Every row gives one point. The last column is the point's height on a tilted bowl or saddle (a function of degree 2), plus a little noise. Along how many of its main directions does it bend up, bend down or stay straight?
(in the rows, 128 means zero)

Points:
[[151 150 152]
 [193 115 197]
 [ 18  84 193]
 [151 167 158]
 [134 104 126]
 [109  58 125]
 [198 129 212]
 [105 108 118]
 [129 168 136]
 [155 141 153]
 [103 156 115]]
Directions: 1 up, 0 down, 1 straight

Points (15 x 4):
[[ 83 120  94 105]
 [150 165 172 113]
 [145 119 105 107]
 [128 151 160 107]
 [117  59  98  85]
 [154  54 102  76]
 [ 62 213  60 116]
 [116 139 121 115]
 [ 98  81 178  80]
 [124 155 128 122]
 [114 148 185  83]
 [191 125 138 132]
 [127 161  79 116]
 [112  55 225  18]
 [141 120  60  83]]
Directions: 1 up, 1 down, 1 straight

Points, 15 rows:
[[185 146 114 153]
 [162  99 116 152]
 [125 119 146 118]
 [ 77 111 162 155]
 [113  43 145 214]
 [102  86 114 145]
 [ 88  82 120 151]
 [201 130 130 154]
 [111 132  31 191]
 [ 65 149 222 214]
 [170 100 107 164]
 [ 96  86  83 147]
 [ 99 151 158 128]
 [111 167  88 161]
 [178 198 175 115]]
Directions: 2 up, 0 down, 1 straight

Points:
[[161 188  99  79  98]
 [ 95  97 125  98 113]
 [119  72 121 167  71]
 [133 179 129 180 175]
 [ 42 104  74 142 107]
 [ 75 118 138 165 135]
 [165 144 102 181 139]
 [137 142 152 169 136]
 [ 80 141 120 118 133]
 [111  96 133 148 105]
 [201  79 148 161  97]
 [ 46 179 133 175 206]
 [136  99  76 160  69]
 [249 100 161 115 153]
 [143  79  46  93  22]
 [100 186 142  82 114]
 [124 102 105 104  94]
 [145 100 168 125 113]
 [101 122  96 173 117]
 [ 43 178 136  47 119]
 [166  68 126 118  91]
 [138 115 151 134 116]
 [ 69  66  80 164  55]]
Directions: 2 up, 2 down, 0 straight

Points (22 x 5):
[[136  52 166 172  42]
 [ 96 116 177  88  86]
 [ 79 126 170 113 107]
 [129 135  74 101 133]
 [122 153 133 120 108]
 [143 163 154 110  96]
 [221 176  90 139 130]
 [134 141 134  96 106]
 [ 49 193 154 146 160]
 [229 148 145 206 192]
 [119 136 137  68 104]
 [122 156 180 205 133]
 [110 151 211 111  79]
 [104  91 225 123  31]
 [121 163 152 103  94]
 [ 64 171 104 157 131]
 [186 144 199  71  62]
 [168  99 158 110 114]
 [180 108 126 103 147]
 [136 105 138 163 106]
 [ 73 156 211 133 117]
 [100 159 132  59  93]]
Directions: 2 up, 2 down, 0 straight

Points:
[[ 69 134 168 104 151 169 189]
 [149 119 172 141 166  38 151]
 [ 64 131  62 156 101 117 162]
 [105  75 163  71 192  95 191]
 [127 154 170 138 216 126 187]
 [185 149 182 142 161  41 146]
 [150 178  97  33 142 141 162]
 [158  64 155 115 126 174 160]
 [152 176  96  82 130  88 129]
 [ 98 139 172 134 128  48 155]
 [102 131 134 180 148 133 157]
 [ 45 141 152 175  93 144 181]
 [116 131  46  64 108 154 160]
 [113 133  78  93 168  94 150]
 [114  91 199 156 192 158 197]
 [145  36 149 125 124 128 158]
 [ 70 182  50  90 135 117 175]
 [110 146 207 133 126 110 162]
 [ 91  79 159 149  51 107 158]
 [101 141  96 197  69 158 155]
 [168 156 158 127 169 127 151]
 [170 122 169 185 109 137 144]
 [134 169  45 153 171 108 158]
 [116 162 174 197  96  95 150]
 [118 113 133 154 162 120 151]
 [121 185 165  88 206  78 181]
 [162  76 128 174 175 193 184]
 [173 123  31  85 174 114 156]
 [113  79 159 143 149  52 160]
 [154 137 114 155 101 131 127]
 [ 63 112 110 100  83 136 165]
 [142 173 131 163  76 196 164]
 [194 124 123 159 130 107 128]
 [160 171 182  62  84 139 152]
 [ 69 103  61 159 194 140 196]
 [101  31 166  44 158 141 215]
 [ 68 120  97 128 189  78 181]
 [ 93 136 116 205 117 100 152]
 [156 115  88 115  98  93 117]
 [ 98  63 154 147 186 177 199]
 [ 88  53 128  88 151 199 203]
 [109 140 151 163 119 176 161]
 [ 72  80 146 166 111 159 174]
 [169 137  33 174 169 110 158]
 [162 157 101 197  85 115 133]
 [143 168 202 165 103 162 166]]
Directions: 6 up, 0 down, 0 straight

Points (44 x 7):
[[134 176 222 146 140 200  51]
 [146 144  74  62 111 138  89]
 [153 127 102 199 158 124  92]
 [ 61  99 199 158  99  93  93]
 [225 170  98 101 194  58 101]
 [171 120 140  73 152 171 100]
 [156  90  76 164  94 193 101]
 [132  89 160 199 143 108  86]
 [134 150  30 103  90 164  68]
 [103  70 148 145  39 137 188]
 [ 83 137 188 182 168 119  72]
 [ 92 144 103 155 193 200  55]
 [ 73 103  51 101 131 132  73]
 [136 149 164 121 183 129 100]
 [177 162 107 122 106  82 110]
 [117 117 158 125  87 100 139]
 [112  72  89 109  88 202 116]
 [129 179 125 113  98  31  89]
 [ 85 153  72 148 149 172  77]
 [ 35 141 149  86 154  68  48]
 [178  73 155 109 187 144 109]
 [100 104 114 172 102 192 113]
 [172 146 184 186 141 136  93]
 [180 129 120 100 152 152 104]
 [ 79 146 161  70 219  95  75]
 [149 167 114 239 189  83  83]
 [208 124 116 171  92 123 114]
 [142 139  87 107  88 142 120]
 [143  98 127 152 113 132 127]
 [ 59 141 208 159 172  84  44]
 [148 182  71  72  92 193  51]
 [113 136  54 139 146  59  84]
 [170 131 137 129 146  94 117]
 [ 83 175 120 129 129  47  89]
 [149 152 150 193  98 158 123]
 [161 123  82 123 124 157 106]
 [110 242 123 133 142 101  88]
 [110 144 105 169 166 163  91]
 [184 102  87  69 134 101 108]
 [141 145  95 135 125  88 113]
 [120 211  85 166  96 125 111]
 [183 118  54 124 191  57  96]
 [148 139 117  76 132  85 108]
 [100 188 140 126  85 159 120]]
Directions: 1 up, 4 down, 1 straight

Points:
[[159  73 142 151 139  88 113 159 117]
 [159 155 129  91 120 135  49 146  98]
 [159 197 148 123 189 108  77 188 132]
 [146 145 120 109 143 149 111 103 109]
 [202 164  53  46 124 127 129 123  98]
 [112 129 148  73 192 165 142 129 119]
 [150 162 156 126 165 158 156 146 130]
 [ 94 116 121 128 133 131 120 197 143]
 [147 108  62 172 150  30 123 169 158]
 [128 137 115 226 136 150 127 134 101]
 [ 84 143 127 126  90 185  84  89  81]
 [130 206 115  29 169 194 156 164 120]
 [202  53 151 137 233  92 113 121  69]
 [166  73 148  80  74 162 169 167  79]
 [113 136 136  68  92 129 104  73  93]
 [ 92 201  77 111 174  71 219 194 205]
 [115 169 108 121 139  96  98 139 133]
 [170  95 172 117  77  37 150 198  91]
 [139 157 118  89  84  80  81 115  91]
 [134 151 117 179 183 114 110 176 140]
 [183 168  79 161  43  94  88 109  46]
 [184  97 124 237 117 107 137 175 111]
 [138 167 171 178 192 142 124 165 115]
 [204 155  44  55 155  97  97 171 118]
 [ 90 173 116 140 181 115 207 140 158]
 [ 97 143 117 166 126 119 153  81 106]
 [131 144  82 198 122  84 206  96 162]
 [105  71 169 124 111  65  69 187 134]
 [117 165 146 151 101  60 197 127 126]
 [193 169 208 144 140 126 213  84  78]
 [ 82 154 157 119  73 135 139 123 102]
 [173 181 131 148 163 209 125  85  84]
 [151 178 140 143  79 172 109 108  70]
 [182 147 101 162 110 162 189 110 126]
 [153  92 119 126 180 114 161 142 137]
 [110 119 196 215 145 169 183  35  16]
 [ 97  96 200  65 125  98 175 149 121]
 [128 146 142 134 127  57  85 135 111]
 [135 142 102 246 223 110 187  99 149]
 [102  83 161  84 149  97 145  88 112]
 [139 136 160  79 122 114  95 108 112]
 [132 159 122 199 131 220 174 120  83]
 [ 59  80 139 175 122 182 119 208 101]
 [147 165  91 143 128 217 114  88  71]
 [131 144 142  93 158 196  68 198 111]
 [ 45 114 140 103  68 124 107 113 123]
 [ 74 159 182 128 144 130 115 160 127]
 [185 141 165 112 164  72  68 157  99]
 [185  97 134 177 154 197 106 154  75]
 [193 136 163 133 149 220  82 111  51]
 [160  54 132 149 139 134 137 107  93]
 [ 48 104 130 165  58 190 149  62  41]
 [116 186 139  71  96  94  83  57  78]
 [183 153 165  98 179 100  79 102  94]
 [161 169 127 198 125  27 152 142 139]
 [144 146 129  85  58  51 140  15   7]
 [172 146 147  79 132 118 109 153 118]
 [118 101 228 145 169 183 118 110  80]
 [124 115 120  66  79  98 123 134 111]
 [ 98 126 136 160 159 106 170 179 148]
 [ 89 106 163 101 122 148 138 112 119]
 [ 98 136  96 142  91 144 127 201 130]
 [135 141  65 110  54  83 122 107  85]]
Directions: 1 up, 6 down, 1 straight

Points (72 x 9):
[[158 100  84 194 198 215 129 239 204]
 [151  39  89  84  99 129  75 119 158]
 [112 112 105 106 108  90  84 150 161]
 [196 121 120 114 179 129 145 161 134]
 [204  88 107 115 158 159 143 100 135]
 [138  78 156 131 123 160 184 198 133]
 [149 174 147  88  81 156  94 166 148]
 [158 174 132  85 214 105  96 122 160]
 [116 105  67 170 103 102 147 118 163]
 [159  75 124 165 105 150 125 179 132]
 [152 133 137  49 153 103 118 173 148]
 [143  60 147 136 164 154 149 183 134]
 [111 135 115  54 216  78 171 166 183]
 [173  80 102 175 150  27 144  76 183]
 [138 104  84 132  95 119 169 157 144]
 [ 82 189 222 126  78 112 136 116 139]
 [ 59  74 181 158 131 138 113  91 160]
 [ 77 132  98 100 152  58 139 134 171]
 [145 100 192  89 160  92 149  97 120]
 [183 168  90  78 138 104 133  90 138]
 [136 145 180 166 166 140 107 158 136]
 [158 119 117  71 160 150 112 189 148]
 [ 68  55 125 146 104 118  96 197 171]
 [149 164  49 129  95 175 212 152 173]
 [126 123 126  98 155 158  97  63 142]
 [173 138 113  53 114  81 109  49 151]
 [193 146 158 121 197 133 161 167 132]
 [ 94 116 155 116 101 105 136 107 129]
 [106  82 123 114 218 182  92 113 181]
 [108  96 117 154 117 114 170 144 138]
 [116 104  96 165  51 153 105 167 165]
 [156  92 122 140  77 136 156  66 140]
 [ 64 183 133  56 167 153 117  70 154]
 [132  90  83 105 156 169  73 108 162]
 [157 138 141 132 155 116 102 154 133]
 [155  79 138 150 171 159 159  95 132]
 [ 96 142 100  81 148 177  99 191 174]
 [ 44 140  88 138  39 179  90 151 212]
 [127 144  68 110 207  82 114 172 196]
 [ 91 142 119  64 158  96  61  72 179]
 [177 152 179 153 210  48 108 135 157]
 [129 158 182 180 163 181  17  91 213]
 [ 56 203  61 105 114 178 146 176 210]
 [144 117  73 187 123 188  67 100 190]
 [ 95  91 140  73 214 130  77 124 182]
 [ 92 143  88 128 200 123 112 103 175]
 [144 117 153 131  79 159 190 182 133]
 [104 105 160 129  93 138 144 111 125]
 [ 50 144 109  51 127 118  94 103 175]
 [ 99 107 143 215 170  91 106 143 170]
 [ 93 123  67 101 131 133 113 168 168]
 [ 94 175  77 117  97  97 118 120 169]
 [130  73 123 123  83 108 103 140 142]
 [ 84 182  53 146 100 186  97 177 216]
 [113 172 153  99  13 137 166 116 155]
 [ 38 104 101 182 162 151 150 137 186]
 [124 101 191 151  78 110 197  71 131]
 [118 141 159 165  76 118 195 183 145]
 [120  91 172  92 110 184 182  79 125]
 [172 125 124 107 125 146 108 206 144]
 [ 90 126 189  85  78 151 102 124 140]
 [ 65  96  63 139  81 176 115  98 187]
 [138 139 179 107 166  49 171 167 140]
 [133  78 195 122 191  43 143 119 157]
 [199 112  89 148   7  85   8 181 247]
 [ 94  93 197 135 187 141  69 111 166]
 [ 62  84  78  78 130 118 104 103 178]
 [147 137  70  62 126  92 111  99 158]
 [126 104 166 102 202 122 153 109 129]
 [111 144 108 103 173 156  57 217 202]
 [153 150 136  62  78  83 170 106 130]
 [141 144 136 144 161 183  79 157 157]]
Directions: 7 up, 0 down, 1 straight
